Every row gives one point. Examples show where two turns around zero, p and q, send a point. Write where each new point lands after one turn and then the other. Backwards means that the second turn is done in reverse. Each puzzle has new turns, and all numbers are rounded.

Turn p:
-10.7,-1.4 -> -9.6,-5.0
-3.9,13.9 -> -8.4,11.7
14.6,-12.5 -> 18.0,-6.8
Turn q:
-4.1,-19.3 -> -3.1,-19.5
7.3,4.4 -> 7.1,4.8
-3.2,14.9 -> -4.0,14.7
Where do these land?
q, then p: 5.9,7.2 -> 2.6,8.9
p, then q: -13.0,-0.2 -> -11.9,-5.3
p, then q: 20.7,0.2 -> 19.0,8.3
q, then p backwards: -13.7,-7.2 -> -15.2,-2.9

Turn p:
-7.4,-31.7,3.6 -> -4.2,-32.0,5.5
-5.1,7.8,-6.8 -> -5.1,6.6,-8.0
21.3,2.3,4.6 -> 20.2,5.2,6.7
-7.9,6.0,-5.8 -> -7.8,4.6,-7.1
4.5,7.6,8.9 -> 2.5,8.7,8.6
-5.4,7.9,-4.4 -> -5.7,6.8,-5.6
Turn q:
-7.3,-17.6,-3.6 -> -9.2,-15.5,-7.1
-10.9,10.8,-2.5 -> -9.8,12.0,0.7
-10.4,6.6,-17.3 -> -10.3,11.4,-14.7
14.1,-5.2,-0.4 -> 13.5,-6.2,-2.4
8.0,0.2,25.5 -> 8.9,-6.5,24.4
6.5,5.2,-1.7 -> 6.9,4.8,-0.8
Where do these land?
p, then q: -2.3,0.7,-9.4 -> -1.6,2.1,-9.3
q, then p backwards: -1.9,-2.6,-4.0 -> -2.9,-0.8,-4.2
q, then p: -14.6,-0.3,-1.6 -> -14.5,-0.4,-2.5
q, then p: 24.0,-12.3,20.2 -> 23.2,-14.7,19.5
q, then p: -5.3,14.4,-5.1 -> -5.5,14.9,-3.1

Turn p:
4.6,-9.0,-5.4,1.2 -> 8.5,-3.9,-5.8,3.3
-8.5,5.5,0.1,18.6 -> -9.5,3.1,5.7,17.8
-10.5,4.2,14.5,10.0 -> -7.7,0.9,18.2,6.8
-2.5,-1.3,0.2,-17.4 -> -1.1,-6.9,-2.4,-16.0
-13.1,-17.3,-19.6,2.3 -> -0.7,-23.0,-14.2,11.4
14.9,1.9,7.4,-16.7 -> 10.2,7.8,-0.1,-19.8
15.1,16.0,2.8,2.0 -> 0.3,22.0,-1.4,-3.5
Turn q:
0.8,-10.2,11.3,0.5 -> 1.0,-11.3,10.2,-0.9
-15.5,6.4,5.9,-16.3 -> -19.0,8.0,8.1,-9.5
11.0,-0.2,-2.9,6.0 -> 10.9,-2.9,-6.1,0.7
10.8,11.9,-6.9,6.1 -> 12.5,8.7,-10.3,-2.1
14.4,-12.5,-20.4,-0.9 -> 2.5,-13.3,-23.4,6.8
-21.5,4.6,13.1,4.7 -> -7.9,10.8,21.7,5.1
Where do these land?
p, then q backwards: 11.5,-2.6,-15.3,-0.5 -> 10.8,4.7,-15.0,3.0
p, then q backwards: 1.3,18.9,11.2,-3.9 -> -12.4,14.4,7.3,-9.1
q, then p: 7.2,-14.6,-6.8,-3.3 -> 7.7,-12.3,-6.9,7.9
q, then p: -9.2,-8.7,-1.2,26.7 -> 8.8,14.4,11.5,21.4
q, then p: -7.3,13.5,-0.3,-2.8 -> -12.6,6.8,1.3,-5.9
q, then p backwards: -3.5,-6.4,12.3,-16.2 -> -15.1,3.7,8.0,-12.6

Turn p:
19.5,-16.2,-1.6,-17.0 -> 26.3,-7.8,4.8,-12.6
-4.6,-8.9,-4.1,3.9 -> 0.1,-9.3,-5.1,4.5
-8.6,2.6,13.6,5.7 -> -13.4,-2.2,10.2,3.4
0.4,11.2,1.3,10.4 -> -6.1,10.7,1.3,9.1
-14.9,-0.8,-23.2,-2.6 -> -5.1,-4.0,-26.8,-2.7
8.2,12.1,14.0,-0.5 -> -1.7,12.7,15.6,-1.7
Turn q:
2.3,-13.3,19.5,4.3 -> 10.3,-20.3,7.6,2.0
9.8,-8.5,-1.7,3.8 -> 9.1,-4.6,-9.1,0.2
-1.4,-6.1,-8.6,17.5 -> -2.0,-3.6,-12.9,15.4
2.0,26.6,0.6,-14.6 -> -0.5,24.4,15.8,-8.8
-6.1,-6.8,-0.8,-18.3 -> -8.3,-4.6,1.3,-18.1
-6.6,8.1,-9.0,7.3 -> -8.6,8.7,-2.7,9.3
Where do these land?
p, then q: 0.7,12.4,-2.1,-2.6 -> -4.4,10.6,5.7,-0.6
q, then p: 6.5,2.7,-4.4,-15.3 -> 1.8,7.4,-0.9,-15.6
p, then q backwards: -23.3,-24.0,-2.8,6.8 -> -15.3,-28.7,2.8,10.2
q, then p: 17.3,-9.6,-0.4,-3.9 -> 18.7,3.4,-3.9,-5.6
q, then p: -5.5,11.7,-7.8,10.5 -> -11.9,8.1,-3.0,11.0
p, then q: 4.4,6.8,17.4,4.5 -> 2.6,-4.5,18.1,5.9

Turn p:
-8.5,-1.7,6.1,-11.0,-7.5,2.4 -> 2.2,-1.7,5.3,-7.9,-13.6,-3.3
-3.0,-4.3,1.3,-13.3,7.7,-5.1 -> -1.3,5.7,3.5,-15.2,-0.3,3.7
-2.7,16.7,-13.8,-7.2,-3.3,-20.5 -> -17.9,22.4,-2.6,0.6,-1.8,-11.2
-1.1,-23.2,2.7,8.0,-2.6,8.0 -> 11.4,-20.7,-5.7,-6.9,5.8,-2.9
19.1,4.5,2.9,16.3,-6.2,1.9 -> 10.3,0.0,1.3,21.0,11.6,-4.0
-21.5,11.4,-9.1,-11.9,7.9,2.8 -> -19.0,5.0,-5.4,-8.6,-17.0,10.4
8.3,-13.9,19.3,21.6,0.5,-6.3 -> 6.9,-19.1,14.6,6.2,20.9,-6.6
9.4,10.6,-9.5,-2.6,3.6,16.9 -> 7.3,8.5,-11.0,10.8,-5.5,14.2
Turn q:
-13.7,14.7,14.3,10.6,15.1,8.2 -> -15.0,6.1,8.8,24.6,4.9,6.9
-6.8,6.2,-13.2,8.5,1.0,-16.7 -> -2.9,-2.9,-19.3,7.5,2.3,-12.7
-15.3,11.5,-7.8,-1.9,12.5,0.4 -> -19.6,0.6,-6.4,6.2,10.9,-1.5
8.5,-2.7,8.8,-14.1,1.4,-7.1 -> 3.9,-6.6,14.1,-7.3,1.3,-9.8
-5.3,-6.6,-3.1,18.7,3.2,-9.7 -> 5.5,-9.0,-13.9,14.7,-3.1,1.7
2.0,-20.1,-8.8,4.0,-7.3,11.8 -> 8.6,-4.9,-8.2,-11.7,-6.2,18.8
10.7,17.7,-7.7,-23.5,-7.1,-3.1 -> -4.4,14.1,5.7,-19.8,8.1,-19.7
9.1,-14.5,15.3,-8.1,-19.2,11.3 -> 11.3,1.7,16.7,-14.5,-19.6,9.3
10.8,-6.1,2.1,5.8,0.3,4.9 -> 12.6,0.8,2.5,0.2,1.3,7.0
Where do these land?
p, then q: -10.5,-6.8,10.3,12.2,-9.7,4.6 -> 9.8,-16.4,-1.1,-0.8,-11.9,4.1
p, then q backwards: -3.9,-11.1,-14.3,5.0,-8.9,11.1 -> -3.8,-9.4,-13.3,8.4,-4.5,-14.1
p, then q: -0.1,-3.2,-2.8,9.0,6.1,-14.9 -> -10.5,-11.3,0.1,7.4,8.0,-1.3
q, then p: 6.4,-13.7,-12.4,-5.9,-12.4,-4.3 -> 12.1,14.6,-8.1,-11.0,-3.5,-5.6
q, then p: 7.2,-5.7,12.4,-9.3,-21.1,16.0 -> 15.9,8.1,14.9,6.0,-20.8,-3.8
p, then q: -8.4,14.5,-10.7,8.6,5.9,-10.7 -> -18.5,-0.6,-11.4,11.3,-3.0,2.7
q, then p: -17.6,2.1,2.7,-7.5,14.4,-8.5 -> -12.9,-17.8,0.1,-12.6,3.0,-2.6
q, then p backwards: 15.5,11.9,9.6,-22.4,11.7,12.7 -> 8.8,-1.3,20.2,-5.8,12.3,-24.5
q, then p backwards: 11.5,12.0,5.1,10.3,13.8,-6.1 -> 19.9,3.8,3.3,12.6,-5.4,-5.2
